Every row gives one point. Examples show where two turns around zero, p and q, send a point. Write where each new point lands after one turn and then the other. Backwards means that the second turn is done in reverse. Each puzzle has new turns, and all numbers are rounded.
In the rows, 128 means zero.

Turn p:
[137 109] -> [145 116]
[106 170] -> [ 89 154]
[128 148] -> [118 146]
[124 104] -> [136 105]
[144 108] -> [152 118]
Turn q:
[115 111] -> [124 107]
[159 106] -> [165 122]
[137 142] -> [130 145]
[101 153] -> [ 93 139]
Where do these land?
p, then q: [152 102] -> [163 132]
q, then p: [151 155] -> [120 162]
p, then q backwards: [122 138] -> [121 138]
q, then p: [ 97 140] -> [100 110]
q, then p: [119 106] -> [141 108]

Turn p:
[ 85 122 115] -> [118 158 161]
[142 113 140] -> [115 121 110]
[146 152 101] -> [168 129 122]
[139 126 156] -> [112 103 120]
Turn q:
[129 115 136] -> [123 114 123]
[150 143 142] -> [142 119 153]
[110 117 117] -> [117 136 108]
[165 124  96] -> [175 129 115]
[ 86 142 149] -> [ 83 143 141]
Where do these land?
p, then q: [139 142 146] -> [127 111 109]
p, then q: [110 163 109] -> [139  98 157]
q, then p: [113  91 164] -> [ 95 169 137]
q, then p: [146 126 106] -> [146 124 107]
p, then q: [132 118 116] -> [136 141 132]

Turn p:
[112  90 157] -> [109 171 147]
[115 167 120] -> [152 118  95]
[132 148 110] -> [135 106 113]
[131 128 110] -> [119 113 123]
[150 107 142] -> [124 132 161]
Turn q:
[160 150  89] -> [113 101 174]
[107  98 144] -> [143 160 109]
[116 139 110] -> [105 132 135]
[142 131 152] -> [146 111 115]
[116 122 146] -> [134 136 108]
Where do these land?
q, then p: [140 126 167] -> [108  97 146]
p, then q backwards: [ 85 124 128] -> [ 87 122 140]
q, then p: [152 141 110] -> [125 155 146]
q, then p: [136 121 106] -> [145 145 133]

Turn p:
[150 130 108 121] -> [136 147 126 106]
[115 110 140 115] -> [140 118 112 146]
[151 134 115 179] -> [117 157 177 126]
[126 124 168 109] -> [149  90 124 135]
[ 99 142 109 116] -> [ 99 129 101 127]
Turn q:
[152 153 113 114] -> [112 139  99 149]
[110 141 110 159] -> [154 160 128 117]
[118 120 146 103] -> [118 109 149 142]
[132  96 113  92] -> [139  84 120 150]
[135 125 115 142] -> [138 132 114 118]
[122 133 170 160] -> [108 144 157  91]
Where do these land?
q, then p: [ 93 141 144 172] -> [135  81 128  92]
q, then p backwards: [136 121 128 149] -> [141 138 119 114]
p, then q: [153 143 113 110] -> [116 117 121 161]
p, then q backwards: [113 121 116 126] -> [139 143 121 123]
q, then p: [145 114 139  83] -> [128 146 130 176]

Turn p:
[163 132 136 100 133 127] -> [151 136  93 130 114 136]
[ 73 114 137 122 153  93] -> [102 104 133 115 185 152]
[133 115 148 158 113 142] -> [106 160 141 131 118 119]
[145 141 120 115 131 164] -> [153 132 118 119 112  98]
[ 92 141 134 140 117  97] -> [ 89  99 138 131 139 141]
[152 121 103 119  90 138] -> [149 130 132 170 106 115]
[139 132 118 143 158 135] -> [145 134 142 100 122 135]
Turn q:
[151 130 111 144 142 127] -> [148 129 103 132 113 124]
[123 143 119 178 128 146] -> [156 171 117 126 135 109]
[173 168 151 126  97 133] -> [159 141 145 102 107 179]
[114 132 124 118 118 122] -> [114 131 135 138 135 136]
[157 117 148 139 103 125] -> [163 117 153 124 120 137]
[102 101 153 103 155 107] -> [ 86  99 146 125 119  99]
[131 111 133 115 165 167] -> [121 106 101  90 143 107]
[101 118 100 102 123 112] -> [ 96 117 122 162 144 134]
[ 98 131 114 127 122 113] -> [107 141 132 153 136 125]
Where do these land?
q, then p: [136 119 123 105 117 139] -> [143 146 132 121 145 120]
p, then q backwards: [114 112 159 138 146 139] -> [100 147 135 128 134 155]
q, then p: [107 114 123 134 123 110] -> [104 131 141 118 128 143]
q, then p backwards: [159 128  59 158 138 119] -> [174 119 131  65 102 126]
p, then q: [103 162 153  78 134 122] -> [114  98  92 173 143 110]
q, then p backwards: [116 133 140 148 119 144] -> [126 109 128 136 143 148]
q, then p: [161 129 139 135 119 124] -> [137 149 114 146 111 121]

Turn p:
[132 120 118 124  96 127] -> [145 115 139 109 111 132]
[114 138 119  98 134 115] -> [100 118 126 135 104 125]
[109 110 135 135 153 115] -> [121 138 133 148 136  97]
[108 107 130 135 146 124] -> [128 132 127 142 134  97]
[118 125 156 100 146 148] -> [ 92 130 112 110 145 112]
[147 136 133 116 113 102] -> [120 138 153 120 111 147]
[152 115  89 152 151 132] -> [163 156 103 150 114 130]
[123 118 144 115 122 112] -> [114 130 148 119 124 116]
[149 184 128 177  90 176] -> [168  95 113 120 172 197]
Turn q:
[108 126 131 201 115 148] -> [149  91  96  79 159 123]
[143 129 146 118  85 135] -> [132 138 169 112 147 141]
[121 143 123 113 146 168] -> [121 124 120 117  93 160]
[138 119 101 104 152 126] -> [138 141 122 154  95 124]
[116 125 135 105 104 118] -> [118 158 141 127 142 133]
[132 140 124 141 135 101] -> [118 120 125 132 131  98]
[138 114 135 113 158 100] -> [120 126 124 173 127 118]
Where do these land?
q, then p: [149 141 171 122 151 109] -> [142 123 139 142 160  85]
p, then q: [139 129 114 105 106 123] -> [134 150 148 118 135 145]
q, then p: [118 156 103 113 110 147] -> [104 101 135 104 115 145]
p, then q: [119 107 110 130 144 157] -> [143 139 130 136 113  92]
q, then p: [165 134 176 156 122 104] -> [120 165 141 137 154  75]
p, then q: [ 83 107 109 124 125 144] -> [153 145 125 153 150  96]
p, then q: [123 122 112 146 139 113] -> [133 107 135 119 139 111]

Turn p:
[180 113 140 109 131 143  98 170] -> [143 109  73 126 127 163 165 127]
[112  91 109 127 132 138 138 142] -> [112 128 125 154 159 115 143 137]
[143 148 145 147 108 112 145 113] -> [152 127 160 108 109 133 128 136]
[141 142 116 123 128 151 126  89] -> [146 141 139 133 132 140 111  89]
[ 97 107 105 121 143  90 115  95] -> [ 74 145 149 109 151 124 114 118]
[116 154 122 159 131 124 133 122] -> [126 111 153 130 106 112 114 122]
[144 134 132 109  98 165 114 169] -> [161 108  87 153 132 153 123 148]
[127 149 144 124 146  92 156 147] -> [115 147 134 119  85 118 143 154]
[ 92 114 137 134 136 137 126 105] -> [121 135 133 121 151  94 109 120]
Turn q:
[102 147 143 100 131 174 124 126] -> [131  95 106 133 134  83 128 106]
[ 97 146 134 101 101 129  98 123] -> [ 97 112 121 156 136  96 151 134]
[159 121 113 146 154  96 140 155] -> [138 153 144 115 151 173 107 130]
[156 109 114 145 139 137 108 119] -> [136 141 117  92 128 143 146 136]
[116 158 119 110 101 147 131 108] -> [117  91 119 149 114 121 149 113]
[164  82 139 163 129 106 161 159] -> [163 150 163 104 122 160  93 166]
[142 144 152 115 133 139 138 144] -> [157 115 134 139 148 119 124 121]
[128 121 128  91 139 135 141 125] -> [139 119  96 143 133 125 112 130]
[116 117 110 153 131 119 132 138] -> [108 137 143 110 120 138 113 129]
[100 135 128 157 123  98 108  82] -> [ 96 167 138 139  92 122 157 115]
Where do these land?
q, then p: [ 86 179 102 105 117 111 123 132] -> [108 118 160 119 156  71 111 116]
p, then q: [118 108 145 123 140 131 117 164] -> [103 126 126 123 132 155  97 132]
q, then p: [138 132 160 130 140 139 116 109] -> [132 142 151 123 105 148 143 127]
p, then q: [130 105 113 135 101 157 145 144] -> [152 149 145  94 132 141 113 120]
p, then q: [164 116 111 124  85 123 129 111] -> [175 114 115 103 134 106 126 113]
p, then q: [115 131 129 160 142 125 116 156] -> [111 141 132 131 113 131 107 162]
p, then q: [162 119 115 104 143 145 135 101] -> [146 117 119 128 103 136 148  87]
p, then q: [144 158 141 106 159 111 158  99] -> [130  96 143 171 120 128 165 112]
q, then p: [ 96 103 136 164 126 111 113 137] -> [125 132 112 106 105 124  94 162]

Turn p:
[137 123 141 107 103 133 114 125] -> [135 109 133 156 127 112 121 134]
[108 147 156 223 106 125 158 141] -> [142 168 115  57  70  86 117 133]
[120 124 111 116 130 132 101 112] -> [134 127 119 144 150 139 132 151]
[165 118  70 110 137 121 150 138] -> [111 130 141 121 191 129 127  90]
[121 103 161 135 140 136 109 126] -> [135 124 123 142 101 125 164 139]
[101 109 116 111 133 117 144 134] -> [146 104 130 112 137 152 135 118]
[150 161 128 106 132 130 103 150] -> [ 82 116 122 149 133 125 110 137]
[118 139 132 130 134 150 148 119] -> [131 140 154 119 117 140 122 134]
[132 128 137 113 138 109 125 107] -> [136 133 116 152 125 145 126 116]
Turn q:
[156 126 107 148 116 108 152 137] -> [103 137 122 158 145 154 127 141]
[108 141 182 122 117 118  85  87] -> [132 127 137  73 104  82 120 166]
[120  97  95 121 120 136 143  72] -> [131 147 118 133 178  96  91 114]
[154 149  96 125 132 181 134 135] -> [106 139  92 136 121 134 141  75]
[149 119 111 123 139 113 128 144] -> [111 119 146 143 133 147 123 118]
[118 120 105 153 126 115 137 133] -> [135 124 117 135 152 153 119 137]
[120 135 154 129 153 124 105 135] -> [137 123 149  97 108 135 136 130]
[137 118 100 117 109 135 132 151] -> [119 105 117 159 136 130 131 113]
[117 135 148 129 131 160 112 148] -> [141 116 119 110 110 123 160 115]
[114 141 108 118 130 103 153 138] -> [144 131 128 157 120 147 103 133]
[114 127 201 124 135 115 126 128] -> [151 141 163 106 101 108 156 165]
Where do these land?
q, then p: [ 82 114 141 125 108 123 118 111] -> [103 113 106 143 146 116 142  95]
q, then p: [137 115 117 105 148 163 147 141] -> [153 173 130 138 119 132 117 119]
q, then p: [125 148 148 138 122 133  97 124] -> [137  91 136 131 144 131 117 120]
p, then q: [116 132  95 118 169 145  86 129] -> [172 132 118 136 121 161 151  91]
p, then q: [150 108 107 160 148 138 159 127] -> [136 169 138 132  93 116 104 129]
p, then q: [149 108 141 129 103  98 153 165] -> [121 133 151 129 161  99  88 147]
p, then q backwards: [145 119 144 151  98 104 142 101] -> [ 99 138 128  97 130 155 150 108]
q, then p: [ 88 174 134 113 108 132 122 147] -> [138 114 127 129 170  77 118 122]
p, then q backwards: [148 114 109  95 124 136 125 122] -> [135  89 111 123 125 122 139 138]
p, then q: [140 148 145 146 152 109 130 114] -> [126 128  86 124 118 124 109 130]
